Every row gives one point. Each copy is the shape, with its points in the same order, stretched, turned, moved and blurred by noise. Is it also mirrored, or only turned?

Shape (5 x 2):
.33,-.20
.42,.12
-.41,.38
.44,-.37
-.08,.22
Copy 1 (5 x 2):
.28,-.27
.52,.00
-.07,.42
.31,-.46
.15,.16
Copy 1 is: only turned
Copy 2 (5 x 2):
.54,.04
.42,.31
-.54,-.02
.70,-.03
-.13,.05
Copy 2 is: only turned

Shape (9 x 3):
.28,-.13,-.09
.35,.56,.27
-.20,-.58,-.18
-.07,.04,-.43
.10,-.65,.35
.23,.36,-.03
.17,-.22,-.36
.05,.09,.18
.16,.04,-.30
Copy 1 (9 x 3):
.33,-.41,.25
.69,.43,.41
-.33,-.71,.02
.21,-.36,-.32
-.28,-.56,.69
.55,.11,.11
.30,-.65,-.06
.14,.01,.29
.40,-.34,-.08
Copy 1 is: only turned
Copy 2 (9 x 3):
.18,-.37,.12
-.42,-.29,-.37
.32,-.04,.73
.39,.06,.00
-.01,-.43,.94
-.08,-.13,-.24
.43,-.28,.16
-.21,-.10,.17
.25,-.10,-.07
Copy 2 is: mirrored
Copy 3 (9 x 3):
.17,.25,.11
-.34,.88,-.24
.10,-.52,-.02
-.27,.00,.35
.35,-.24,-.51
-.22,.54,-.03
.15,.05,.29
-.20,.20,-.28
-.13,.18,.33
Copy 3 is: mirrored
Copy 4 (9 x 3):
.36,.03,-.04
-.02,-.30,-.70
.24,.23,.66
.08,.54,-.01
.38,-.37,.57
.07,.05,-.48
.40,.34,.09
.00,-.18,-.12
.26,.31,-.16
Copy 4 is: mirrored

Shape (7 x 3):
-.10,-.57,-.01
.05,-.39,-.72
-.44,.11,.05
-.02,-.03,-.18
-.26,.31,.21
.05,.42,.01
.52,.34,-.12
Copy 1 (7 x 3):
-.43,-.42,.12
-.35,-.69,-.58
.32,-.28,.28
.02,-.19,-.22
.45,.05,.16
.44,.17,-.21
.03,.31,-.44
Copy 1 is: mirrored
Copy 2 (7 x 3):
.11,-.52,-.11
.31,-.14,-.78
-.53,.19,-.02
-.02,.09,-.16
-.49,.27,.16
-.15,.56,.07
.40,.59,.02
Copy 2 is: only turned

Shape (9 x 4):
-.03,-.01,.37,.33
.15,-.32,-.26,.18
-.46,-.47,-.31,.09
-.05,.09,.00,.06
.47,.30,-.18,.48
.44,-.39,.16,-.64
.37,-.56,-.15,.28
-.45,.24,-.60,-.19
-.34,.10,-.39,-.41
Copy 1 (9 x 4):
.09,.18,.40,.35
.50,.05,.03,-.14
.14,.42,.13,-.58
-.02,.03,.06,-.02
.35,.03,-.26,.60
.21,-.85,.16,-.67
.70,.01,.14,-.13
-.17,.09,-.43,-.52
-.26,-.15,-.27,-.72
Copy 1 is: mirrored
Copy 2 (9 x 4):
.19,-.20,.49,-.36
-.28,-.18,.01,-.18
-.50,.13,.37,.17
.08,.09,.21,-.12
.11,-.03,-.05,-.80
.08,-.57,-.41,.58
-.34,-.60,-.05,-.25
-.22,.75,.12,.18
-.14,.52,.02,.42
Copy 2 is: mirrored
Copy 3 (9 x 4):
.44,-.11,-.02,.30
.13,.27,-.33,.07
-.38,.22,-.35,.46
.07,.07,.01,.15
.47,.59,.10,-.17
.25,-.70,-.47,-.46
.29,.16,-.58,.02
-.59,.45,.28,.26
-.42,.10,.18,.13
Copy 3 is: only turned
Copy 4 (9 x 4):
-.25,.44,.11,.05
.23,-.05,.00,.15
.04,-.07,-.47,.09
.05,.32,-.02,-.21
.50,.46,.35,.07
-.30,-.35,.35,-.29
.14,-.22,.15,.37
.34,.05,-.47,-.50
.11,-.07,-.42,-.60
Copy 4 is: only turned

Shape (9 x 4):
.18,.50,-.03,-.07
.24,-.57,.20,.60
-.49,.34,.19,-.02
.45,-.15,-.19,.51
.15,-.24,.15,.34
-.41,.38,.15,-.39
-.01,.52,.32,-.37
-.26,-.24,-.25,-.16
-.69,.41,.09,-.15
Copy 1 (9 x 4):
.23,-.10,.24,-.06
-.18,-.03,-.88,.36
-.29,.32,.39,.13
.06,-.51,-.52,.19
-.07,.01,-.40,.23
-.18,.41,.52,-.24
.30,.32,.38,-.31
-.54,.14,-.01,-.30
-.46,.38,.58,-.02
Copy 1 is: mirrored
Copy 2 (9 x 4):
-.01,.17,-.34,.29
.33,-.56,-.34,-.69
-.03,-.21,.18,.52
-.01,-.26,-.59,-.40
.17,-.38,-.21,-.35
-.02,.08,.27,.53
.23,.27,-.06,.48
-.25,-.05,.24,-.19
-.20,-.17,.36,.68
Copy 2 is: only turned
Copy 3 (9 x 4):
-.16,-.22,-.08,.13
.84,.43,.39,.00
-.17,.04,.38,.41
.52,.10,-.19,-.03
.44,.22,.30,-.02
-.57,.01,.27,.22
-.42,-.25,.20,-.07
-.12,.52,.05,.16
-.38,.09,.37,.48
Copy 3 is: mirrored

Shape (12 x 6):
.30,-.23,-.38,-.52,.36,-.14
-.02,.11,.14,-.18,-.69,-.27
.05,-.22,-.12,.62,.33,-.39
.27,-.07,.22,.15,.37,-.39
-.07,.00,.26,.13,-.37,.05
.25,-.31,-.51,-.32,.18,-.12
-.11,-.58,-.20,-.22,.45,-.17
-.21,.48,.26,-.21,-.41,.05
.26,.01,.30,-.20,-.49,.29
.21,-.44,.06,.23,.35,-.67
-.17,.43,.42,-.29,-.66,.14
.35,-.19,-.67,-.43,.30,.01
Copy 1 (12 x 6):
-.03,.07,.20,-.27,.61,.05
-.29,.18,-.22,-.44,-.40,-.30
-.10,.30,.35,.71,.03,-.54
.24,-.10,.34,.30,.08,-.48
-.05,.09,.06,.10,-.47,-.07
-.15,.34,.14,-.19,.50,.03
-.20,.22,.71,.17,.28,-.06
-.26,-.41,-.22,-.16,-.31,-.03
.29,.08,-.15,-.29,-.41,.26
.03,.35,.57,.27,.09,-.71
-.16,-.34,-.27,-.35,-.53,.06
-.14,.22,-.01,-.23,.74,.22
Copy 1 is: mirrored
Copy 2 (12 x 6):
.66,-.14,-.02,-.06,.22,.06
-.05,.32,-.14,.30,-.50,.26
.04,.02,-.07,.05,.08,-.82
.24,.41,.13,-.19,-.06,-.36
-.15,.20,.22,.20,-.34,-.05
.59,-.30,-.12,.12,.16,-.12
.36,-.48,.08,-.28,-.05,-.46
-.43,.43,.10,.09,-.21,.45
.17,.28,.43,.35,-.35,.31
.40,.12,-.10,-.19,-.18,-.67
-.40,.51,.21,.17,-.42,.57
.66,-.30,-.03,.11,.45,.03
Copy 2 is: only turned
Copy 3 (12 x 6):
-.09,-.62,-.23,-.43,.65,.17
.36,.33,.22,-.53,-.01,-.08
-.20,-.46,-.18,.16,-.35,-.55
.17,-.50,-.07,.13,.00,-.07
-.05,.09,.19,-.27,-.27,.19
-.23,-.47,-.12,-.44,.51,-.04
-.32,-.72,-.45,-.47,.10,.09
.16,.66,-.05,-.25,.09,.45
.00,.16,.59,-.40,.16,.41
.14,-.77,-.28,.05,-.18,-.43
.30,.69,.25,-.45,.03,.56
-.35,-.60,-.16,-.40,.84,.05
Copy 3 is: mirrored
Copy 4 (12 x 6):
.17,-.29,-.25,.01,-.08,-.70
-.27,-.39,-.27,-.45,-.24,.26
.09,-.29,-.02,.69,.39,.03
.11,-.36,-.10,.10,.56,-.23
-.10,-.19,.06,-.27,.01,.28
.16,-.26,-.15,.28,-.34,-.55
-.20,-.48,.36,.28,.00,-.60
-.36,.05,-.21,-.69,.04,.13
.25,-.25,.05,-.61,-.24,.21
.03,-.62,-.08,.38,.50,-.32
-.38,-.11,-.16,-.90,-.13,.27
.24,-.16,-.23,.22,-.44,-.68
Copy 4 is: mirrored

Shape (13 x 8):
-.15,.22,-.08,-.11,-.15,.44,-.08,.12
.94,-.02,-.19,.22,.10,.11,-.21,.18
-.24,-.36,-.30,.17,-.18,.36,-.14,.18
-.24,.14,-.10,.12,-.11,-.01,-.16,.19
-.26,.26,.06,.24,.09,.07,-.15,.06
-.28,.22,-.28,-.86,.33,-.35,-.06,-.20
-.19,.37,-.23,-.03,.00,.02,.19,.22
-.22,.24,.05,.05,-.21,-.27,.06,.10
-.06,.24,-.13,.07,-.19,.04,.30,-.36
.51,.02,.42,.09,.60,-.04,.58,-.37
-.01,.15,-.05,-.16,-.09,.27,-.19,.12
.07,.32,-.30,.24,.20,.07,.52,-.70
-.25,.24,.21,-.03,-.09,.21,-.17,.00
Copy 1 (13 x 8):
-.10,-.18,.09,.26,.13,.23,.03,-.04
.13,-.07,-.15,-.51,.48,.38,-.21,.24
-.39,-.15,.11,.00,-.04,-.15,-.21,.01
-.14,.15,-.01,.07,-.09,.02,-.06,-.09
.01,.18,-.01,.20,.13,-.04,-.09,-.08
.28,-.30,-.45,.02,-.22,-.27,.47,-.25
-.03,.06,-.26,.23,-.01,.15,.06,-.03
.07,.31,-.02,.18,-.27,.08,.04,.13
.30,-.24,-.05,.23,-.03,.21,-.15,.15
.72,-.11,-.25,.10,.63,-.19,-.03,.56
-.09,-.10,.08,.07,.11,.10,.11,-.03
.55,-.35,-.29,.32,.18,.15,-.40,-.02
.07,.06,.21,.19,.07,.01,.17,-.06
Copy 1 is: only turned
Copy 2 (13 x 8):
-.47,.03,.06,-.09,-.35,.04,.36,.18
.71,.11,.54,.16,-.13,.28,.51,.34
.08,-.24,-.24,-.39,-.43,-.01,.20,-.03
-.05,.08,-.32,-.16,-.22,.12,.07,.04
-.16,-.04,-.18,.01,-.08,.15,.04,.40
-.57,.47,.32,-.16,.15,-.17,-.22,-.59
-.27,.23,-.30,-.13,.12,-.05,.33,.00
-.20,.16,-.42,.15,.06,.11,.06,-.24
-.18,.04,-.23,.41,.08,-.20,.27,-.08
.12,-.27,.63,.54,.65,.05,.08,.31
-.27,.04,.20,-.03,-.28,.10,.33,.03
.11,-.16,-.03,.57,.28,-.59,.19,.18
-.42,-.06,-.04,.07,-.25,.15,.17,.16
Copy 2 is: mirrored
